Every row gives one point. The points of each table are mixes of a few directions, plus a little noise. How many directions does each table use, and how many do they share? Where both have some left over, give the other angles between the two spaces (their principal angles), to ten degrees, smallest first.

First (7 x 3)
[[ 1.15 -1.56  1.43]
 [-1.79  2.43 -2.22]
 [-0.05  0.07 -0.06]
 [ 0.06 -0.10  0.09]
 [ 1.76 -2.41  2.19]
 [-2.42  3.30 -3.03]
 [ 1.28 -1.74  1.59]]
Second (7 x 3)
[[-1.11  1.51 -1.34]
 [-2.87  3.90 -3.54]
 [ 1.56 -2.13  1.95]
 [-0.44  0.63 -0.51]
 [ 1.06 -1.44  1.32]
 [ 0.46 -0.58  0.57]
 [ 1.35 -1.85  1.68]]
Directions: first 1, second 1, shared 1

First (5 x 4)
[[ 3.47 -0.17  0.89  2.67]
 [-2.51  1.44  1.26  0.45]
 [-0.03 -0.51 -0.74 -0.94]
 [ 1.10 -2.14 -2.83 -3.04]
 [-2.02  1.42  1.44  0.87]]
Second (7 x 4)
[[-0.07 -0.01 -0.22 -1.03]
 [-0.18 -0.03 -0.92 -4.20]
 [ 0.11  0.04  0.60  2.78]
 [ 0.24  0.06  1.31  5.89]
 [ 0.05  0.00  0.17  0.91]
 [ 0.01 -0.01  0.07  0.37]
 [-0.18 -0.03 -1.03 -4.74]]
Directions: first 2, second 1, shared 0; angles 30

First (10 x 8)
[[-2.30  1.85 -0.92  4.28 -0.35  2.37  1.38 -0.35]
 [-0.09 -2.87  0.93 -0.07  2.77 -1.77 -1.15 -0.59]
 [-1.05 -1.39  3.26  2.62 -0.66  3.29  0.86 -3.44]
 [ 0.61  2.26 -2.40 -1.43 -0.95 -1.04  0.09  2.32]
 [ 2.35 -1.53  1.29 -4.19 -0.40 -1.61 -1.06 -0.05]
 [ 1.05  0.03 -0.42 -2.03 -0.17 -1.21 -0.48  0.87]
 [ 0.08  3.14  0.14  0.45 -4.02  3.35  1.70 -0.47]
 [ 0.49 -1.61  1.08 -0.84  0.79 -0.67 -0.59 -0.66]
 [-1.59  2.25 -3.09  2.38  0.74 -0.39  0.51  2.04]
 [ 0.44 -2.14  0.17 -1.17  2.28 -2.33 -1.23  0.30]]
Second (9 x 8)
[[ 0.37 -2.78 -3.96  0.30 -1.42  0.30 -1.47 -0.92]
 [ 0.27 -2.06 -2.95  0.21 -1.08  0.24 -1.09 -0.65]
 [-0.47  3.32  4.74 -0.34  1.71 -0.38  1.79  1.06]
 [-0.31  2.21  3.13 -0.22  1.17 -0.22  1.19  0.71]
 [ 0.30 -2.04 -2.91  0.21 -1.04  0.23 -1.11 -0.67]
 [ 0.50 -3.60 -5.20  0.36 -1.85  0.41 -1.91 -1.14]
 [ 0.08 -0.62 -0.86  0.08 -0.30  0.07 -0.31 -0.19]
 [-0.35  2.49  3.52 -0.25  1.26 -0.29  1.31  0.76]
 [-0.43  3.13  4.44 -0.35  1.60 -0.35  1.64  1.01]]
Directions: first 3, second 1, shared 0; angles 80

First (9 x 9)
[[-1.99 -0.63 -2.22  2.63 -1.37 -0.15  0.20  0.16 -0.66]
 [ 1.00 -3.79 -1.16 -0.46 -3.23  0.51 -0.44 -2.09  0.08]
 [ 1.86  0.11  1.81 -1.25  0.93 -0.71 -0.13  0.82  0.61]
 [-0.45  0.26 -1.51  4.02 -1.05  1.85  0.19 -0.20 -1.73]
 [ 1.75  4.78  0.70  1.07  2.29  4.04 -1.01 -0.93 -0.54]
 [-0.08  1.59  1.01  1.69  1.58 -0.29  0.65  1.75 -0.77]
 [-2.95 -0.03 -3.24 -3.43 -1.27 -1.42 -1.69 -1.72  3.04]
 [ 1.14 -1.57  4.03 -3.84  1.74 -1.44  2.03  0.35 -0.76]
 [-0.20 -0.62  0.54 -0.39  0.38 -2.43  0.22  1.77  0.71]]
Second (8 x 9)
[[ 0.12 -3.76 -1.84  3.29 -0.23 -4.06 -1.06  3.07 -2.91]
 [-0.38 -2.15 -2.42  2.11 -1.35 -1.91 -1.27  1.05 -0.67]
 [ 1.75 -1.39  0.53  0.61 -0.20 -1.11 -0.48  1.11 -0.38]
 [-0.79  2.51  2.20 -2.09  1.92  1.86  1.72 -1.04  0.04]
 [-1.57  1.91 -0.72 -1.06 -0.43  1.98  0.22 -1.93  1.42]
 [ 1.57  1.85  1.50 -2.15 -0.63  2.68  0.05 -1.98  2.73]
 [-3.47  0.55 -0.37  0.56  2.26 -1.09  1.55  0.84 -2.96]
 [ 2.83  0.51  1.18 -1.31 -1.32  1.69 -0.74 -1.17  2.73]]
Directions: first 5, second 3, shared 2; angles 30

First (9 x 11)
[[-1.02 -3.14  6.52 -3.65 -9.49 -1.88  1.82 -1.61  6.95  0.86  1.82]
 [ 0.67  0.66 -1.01  0.18  2.57  1.05 -0.43 -0.53 -0.43 -0.07 -0.75]
 [ 0.78  0.20 -0.03 -0.65  1.72  1.15 -0.29 -1.11  0.67 -0.08 -0.67]
 [ 0.23  0.79 -1.64  0.99  2.34  0.45 -0.46  0.50 -1.74 -0.22 -0.47]
 [ 0.65  0.59 -1.15  0.18  2.70  1.08 -0.43 -0.40 -0.68 -0.24 -0.74]
 [-0.07 -0.29  0.77 -0.39 -0.96 -0.15  0.27 -0.22  0.85  0.13  0.13]
 [-0.51  0.70 -2.00  1.96  0.93 -0.71 -0.19  1.85 -3.06 -0.30  0.18]
 [-0.81 -0.10 -0.37  1.11 -1.59 -1.28  0.22  1.53 -1.45  0.04  0.76]
 [ 0.26  0.49 -1.08  0.47  1.78  0.43 -0.31  0.10 -0.96 -0.15 -0.31]]
Second (8 x 11)
[[-1.53 -0.31  0.48  1.95  0.48 -0.41  1.66 -1.50 -0.22  0.67 -0.17]
 [ 0.52 -1.92  1.36 -0.08  0.57  0.09  3.81  1.08 -1.92  3.39 -2.40]
 [ 4.11 -0.06  0.77  0.43 -1.05 -0.08 -3.83 -2.07 -1.43  3.10  1.66]
 [-2.53  1.70  0.06 -2.81  1.30 -0.48 -1.41  3.72  1.96 -2.20  0.06]
 [-0.87  0.00 -1.10  2.86  0.11 -1.04 -0.71 -2.98  1.97 -5.29  1.64]
 [ 0.08 -0.18 -0.78 -1.00 -0.63  0.96  1.33  0.99 -0.37  0.06 -0.87]
 [ 1.12 -1.27 -0.19  2.16  0.04 -0.86  0.40 -2.17  0.38 -2.42  0.41]
 [-0.90  2.01 -0.58 -3.44 -0.87  1.83 -1.17  2.94 -0.44  2.73 -0.28]]
Directions: first 2, second 5, shared 0; angles 80, 90

First (8 x 14)
[[-1.66  2.87  0.82  1.18 -0.44 -0.31 -3.27  1.86  3.24 -0.28  0.74  1.65
  -0.34  2.53]
 [-0.16  0.57  1.49 -2.60  0.56  0.74 -1.55  2.67  1.23 -0.12 -1.55 -0.43
  -0.54  1.45]
 [ 0.90 -1.17 -1.64 -2.15  0.82 -0.43  0.68 -0.34  0.28  0.63  0.18  1.58
  -1.26 -0.46]
 [-0.25 -3.11  1.18  1.58 -2.03  1.15 -1.68  0.37 -0.97  1.87 -0.04 -0.72
  -1.93  0.15]
 [-0.72  2.36  1.15  0.70  0.08 -0.05 -2.05  0.34  1.63 -2.57  1.33 -0.69
  -0.10  0.13]
 [ 1.78 -1.57 -2.50 -0.16  1.63 -0.86  1.76 -1.80 -0.12 -2.45  0.34 -2.47
  -0.16 -3.35]
 [-0.29 -0.63 -1.05  2.71 -0.12 -0.39 -0.91  1.23  1.67  0.46 -1.37 -1.70
   0.53  0.40]
 [ 0.42  0.66  0.53 -1.30 -0.51  0.13  6.99 -4.30 -6.92  2.45  0.37  2.76
   3.80 -0.85]]
Second (9 x 14)
[[ 0.50 -0.71  1.41 -1.01  2.05  0.75  2.59 -0.99 -1.92  0.89 -0.22 -3.03
   5.22  0.10]
 [ 0.85  1.34 -2.33 -1.87  0.61 -1.32 -0.59 -0.07  1.94 -2.85  0.76  2.18
  -3.58 -1.53]
 [-0.55  0.43  2.54  1.47  0.56  0.95  0.76  0.69 -1.12  0.00 -1.53 -4.49
   4.55  0.68]
 [-0.85  1.46 -0.06  2.75 -0.19 -0.49  0.65 -1.67 -0.17  0.00  1.58  0.06
   2.49  0.25]
 [-0.57  0.32  0.03  1.21 -1.62 -0.04 -1.55  1.25  0.66 -0.11 -0.89  1.00
  -2.47  0.40]
 [-0.45  1.49  0.01  1.84 -0.21 -0.41  1.49 -0.70 -0.80  0.09 -0.36 -0.07
   2.22  0.26]
 [-0.71 -0.84  2.03  2.03  0.31  0.93 -1.88 -0.45  0.79  0.20  2.02 -2.93
   2.52  0.69]
 [ 1.31 -3.27 -1.52 -4.28 -0.27  0.23  0.02  0.32 -0.52  2.37 -0.21  3.77
  -4.65 -0.16]
 [ 0.63 -0.24 -2.05 -2.27 -1.34 -0.64 -1.38  1.67  1.17 -0.57 -1.31  3.73
  -6.53 -0.55]]
Directions: first 6, second 5, shared 4; angles 70
